Rows are points. Each copy is the shape, with its points in the same order, stretched, turned, moved and blurred by noise. Some copies are also mirrored. Which?

Shape (8 x 2):
[-0.10 +0.21]
[+0.20 -0.10]
[+0.49 -0.15]
[-0.56 +0.32]
[+0.52 -0.18]
[+0.31 +0.11]
[-0.36 -0.05]
[+0.20 +0.04]
Copy 1 (8 x 2):
[-0.08 -0.11]
[+0.23 +0.08]
[+0.47 -0.09]
[-0.35 +0.01]
[+0.52 -0.04]
[+0.29 -0.13]
[-0.06 +0.20]
[+0.23 -0.04]
Copy 1 is: mirrored
Copy 2 (8 x 2):
[+0.00 -0.11]
[-0.15 +0.07]
[-0.10 +0.31]
[-0.04 -0.52]
[-0.19 +0.33]
[+0.08 +0.12]
[-0.36 -0.32]
[-0.04 +0.09]
Copy 2 is: mirrored
Copy 3 (8 x 2):
[+0.00 +0.12]
[-0.28 -0.33]
[-0.45 -0.75]
[+0.30 +0.70]
[-0.46 -0.72]
[-0.18 -0.42]
[-0.06 +0.40]
[-0.16 -0.28]
Copy 3 is: only turned

Shape (8 x 3):
[-0.28 -0.03 -0.45]
[+0.27 -0.51 -0.31]
[-0.23 +0.42 +0.16]
[+0.23 -0.10 +0.20]
[-0.08 -0.29 -0.08]
[-0.57 +0.41 -0.62]
[+0.00 +0.15 +0.00]
[+0.21 +0.42 -0.03]
Copy 1 (8 x 3):
[+0.03 +0.30 -0.45]
[-0.42 +0.35 +0.12]
[+0.60 -0.26 -0.21]
[+0.11 -0.17 +0.26]
[-0.18 +0.00 -0.07]
[+0.38 +0.37 -0.86]
[+0.31 -0.05 -0.05]
[+0.61 +0.08 +0.04]
Copy 1 is: mirrored
Copy 2 (8 x 3):
[-0.24 -0.02 -0.18]
[-0.03 -0.24 +0.31]
[-0.01 +0.50 -0.34]
[+0.17 +0.21 +0.16]
[-0.15 +0.06 +0.15]
[-0.28 +0.12 -0.65]
[+0.02 +0.24 -0.15]
[+0.24 +0.30 -0.28]
Copy 2 is: only turned
Copy 3 (8 x 3):
[-0.20 +0.05 +0.50]
[-0.29 +0.44 -0.09]
[+0.34 -0.30 +0.27]
[+0.13 +0.09 -0.23]
[-0.21 +0.00 +0.05]
[-0.03 -0.10 +0.92]
[+0.17 +0.00 +0.13]
[+0.48 +0.20 +0.08]
Copy 3 is: only turned

Shape (7 x 4):
[-0.41 -0.10 +0.59 -0.26]
[-0.07 -0.06 +0.14 -0.58]
[+0.33 +0.25 -0.04 +0.07]
[+0.26 +0.07 -0.14 +0.05]
[+0.04 +0.21 +0.42 -0.30]
[+0.81 -0.07 -0.02 +0.10]
[-0.13 +0.09 +0.30 -0.22]
Copy 1 (7 x 4):
[-0.38 +0.64 -0.39 -0.01]
[-0.25 +0.10 -0.48 +0.53]
[+0.22 +0.15 +0.26 +0.16]
[+0.13 -0.05 +0.09 +0.07]
[-0.01 +0.57 -0.19 +0.38]
[+0.74 -0.19 -0.06 +0.20]
[-0.10 +0.39 -0.06 +0.16]
Copy 1 is: only turned
Copy 2 (7 x 4):
[-0.34 -0.28 +0.77 +0.02]
[-0.50 -0.34 -0.06 +0.09]
[-0.11 +0.19 -0.24 -0.35]
[-0.03 +0.22 -0.31 -0.23]
[-0.37 -0.19 +0.34 -0.26]
[+0.33 -0.12 -0.23 -0.33]
[-0.33 -0.11 +0.28 -0.10]
Copy 2 is: only turned

Shape (11 x 6):
[-0.14 -0.02 +0.15 +0.20 -0.21 +0.34]
[+0.04 -0.36 +0.00 -0.70 -0.04 +0.12]
[+0.07 +0.18 -0.42 -0.26 -0.56 +0.17]
[-0.32 -0.33 +0.48 +0.11 +0.07 -0.26]
[-0.37 -0.18 -0.40 +0.33 -0.05 +0.08]
[-0.06 +0.23 +0.46 -0.27 +0.10 +0.10]
[+0.14 -0.36 -0.25 -0.43 -0.26 -0.11]
[-0.20 -0.14 +0.00 +0.30 +0.00 -0.25]
[+0.17 -0.41 -0.25 +0.29 -0.58 +0.13]
[+0.36 +0.70 -0.08 -0.33 +0.34 +0.23]
[+0.52 +0.04 +0.10 -0.43 -0.06 -0.13]
Copy 1 (11 x 6):
[-0.11 +0.37 +0.26 -0.01 +0.31 +0.12]
[+0.12 -0.15 -0.20 +0.14 +0.18 +0.23]
[+0.17 +0.33 -0.05 -0.57 +0.43 +0.52]
[-0.07 -0.21 +0.49 +0.37 +0.03 -0.29]
[-0.56 +0.12 +0.21 -0.27 +0.23 +0.23]
[+0.39 +0.08 -0.02 +0.14 +0.12 -0.45]
[+0.16 -0.13 +0.00 -0.01 +0.18 +0.47]
[-0.23 -0.06 +0.50 -0.02 -0.04 -0.15]
[-0.07 +0.44 +0.33 -0.02 +0.09 +0.73]
[+0.47 +0.06 -0.32 -0.40 -0.15 -0.57]
[+0.66 -0.02 -0.05 +0.11 -0.17 -0.06]
Copy 1 is: only turned
Copy 2 (11 x 6):
[-0.17 -0.11 -0.27 +0.02 -0.21 -0.01]
[-0.21 -0.37 +0.59 +0.43 -0.27 -0.09]
[-0.27 -0.12 +0.55 -0.25 -0.55 -0.07]
[-0.31 -0.36 -0.26 +0.05 +0.41 -0.19]
[-0.65 +0.22 +0.05 -0.26 -0.01 +0.38]
[+0.27 -0.04 -0.11 +0.26 +0.02 -0.55]
[-0.28 -0.50 +0.68 -0.04 -0.24 +0.08]
[-0.34 -0.11 -0.04 -0.33 +0.28 +0.06]
[-0.42 -0.62 +0.17 -0.35 -0.37 +0.52]
[+0.79 +0.38 +0.28 +0.04 -0.18 -0.42]
[+0.47 -0.54 +0.51 -0.02 -0.16 -0.25]
Copy 2 is: only turned
Copy 3 (11 x 6):
[+0.12 -0.04 -0.07 -0.14 +0.07 +0.32]
[-0.22 +0.26 -0.62 -0.03 -0.21 +0.01]
[+0.44 +0.00 -0.42 -0.35 -0.18 -0.07]
[-0.48 -0.22 +0.07 -0.09 +0.25 -0.03]
[-0.04 +0.08 +0.31 -0.50 +0.06 +0.08]
[-0.06 -0.07 +0.01 +0.41 -0.05 -0.05]
[-0.07 +0.19 -0.63 -0.40 +0.00 -0.23]
[-0.16 -0.18 +0.24 -0.31 +0.29 -0.15]
[+0.11 +0.00 -0.63 -0.64 +0.31 +0.26]
[+0.39 +0.21 +0.23 +0.54 -0.10 -0.31]
[-0.02 +0.13 -0.55 +0.13 +0.16 -0.31]
Copy 3 is: mirrored

Shape (12 x 8):
[-0.27 +0.13 -0.12 -0.02 -0.09 -0.20 +0.05 -0.25]
[-0.15 -0.61 +0.67 -0.25 +0.32 -0.17 +0.17 +0.20]
[+0.30 +0.28 -0.12 -0.19 -0.62 -0.18 +0.39 -0.27]
[-0.12 -0.41 -0.13 -0.30 -0.16 +0.23 +0.37 +0.03]
[+0.19 -0.19 +0.33 +1.19 +0.37 +0.07 -0.11 -0.16]
[+0.06 -0.03 -0.02 -0.17 -0.05 -0.02 -0.11 -0.19]
[+0.16 -0.02 -0.12 -0.12 +0.34 -0.11 +0.26 +1.17]
[+0.11 -0.17 -0.14 -0.20 +0.19 -0.19 +0.56 -0.20]
[-0.27 +0.28 +0.16 +0.27 +0.28 +0.14 +0.30 -0.19]
[+0.19 +0.10 -0.04 -0.12 +0.21 +0.18 +0.13 +0.62]
[+0.10 +0.22 +0.00 -0.21 +0.20 -0.18 +0.30 +0.07]
[+0.16 -0.16 -0.08 -0.15 -0.23 -0.22 +0.20 +0.64]
Copy 1 (12 x 8):
[+0.06 +0.34 -0.06 -0.16 +0.27 -0.39 -0.23 +0.10]
[+0.26 +0.04 +0.83 -0.31 -0.14 -0.08 +0.29 +0.31]
[-0.42 +0.01 -0.03 -0.20 +0.23 -0.18 -0.23 -0.39]
[+0.29 -0.05 +0.02 -0.02 +0.22 -0.31 +0.11 -0.25]
[-0.09 +0.35 -0.30 -0.57 -1.20 +0.71 -0.03 +0.66]
[+0.02 -0.07 +0.00 +0.05 +0.03 -0.14 -0.20 +0.20]
[-0.02 +0.50 +0.62 +0.21 +0.41 +0.54 +0.25 -0.07]
[-0.17 +0.47 +0.19 +0.02 +0.06 -0.50 +0.15 -0.46]
[+0.32 +0.75 +0.05 -0.20 -0.29 -0.18 -0.35 -0.03]
[+0.12 +0.23 +0.32 +0.27 +0.08 +0.41 +0.00 +0.00]
[-0.09 +0.47 +0.36 +0.08 +0.14 -0.16 -0.13 -0.18]
[-0.19 +0.07 +0.33 -0.11 +0.40 +0.27 +0.23 +0.02]
Copy 1 is: mirrored
Copy 2 (12 x 8):
[-0.08 +0.20 +0.23 +0.14 -0.01 -0.18 +0.23 -0.25]
[-0.23 +0.35 -0.46 -0.06 -0.16 -0.19 -0.75 +0.59]
[+0.12 +0.02 +0.68 +0.63 +0.34 +0.29 +0.38 -0.14]
[+0.04 +0.06 +0.10 +0.05 +0.42 -0.11 -0.12 -0.05]
[-0.67 -0.64 -0.01 +0.12 -0.48 +0.11 -0.11 +0.18]
[+0.08 +0.12 -0.02 +0.29 +0.00 +0.04 +0.01 -0.13]
[-0.32 +0.08 -0.65 -0.10 +0.39 -0.05 +0.33 +0.58]
[-0.15 +0.15 +0.00 +0.51 +0.32 -0.46 -0.11 +0.15]
[-0.17 -0.16 +0.19 -0.04 -0.39 -0.46 +0.21 +0.28]
[-0.04 -0.08 -0.34 +0.01 +0.12 -0.01 +0.25 +0.41]
[-0.07 +0.14 -0.06 +0.33 +0.02 -0.28 +0.17 +0.30]
[-0.21 +0.13 -0.14 +0.08 +0.50 +0.31 +0.22 +0.12]
Copy 2 is: mirrored
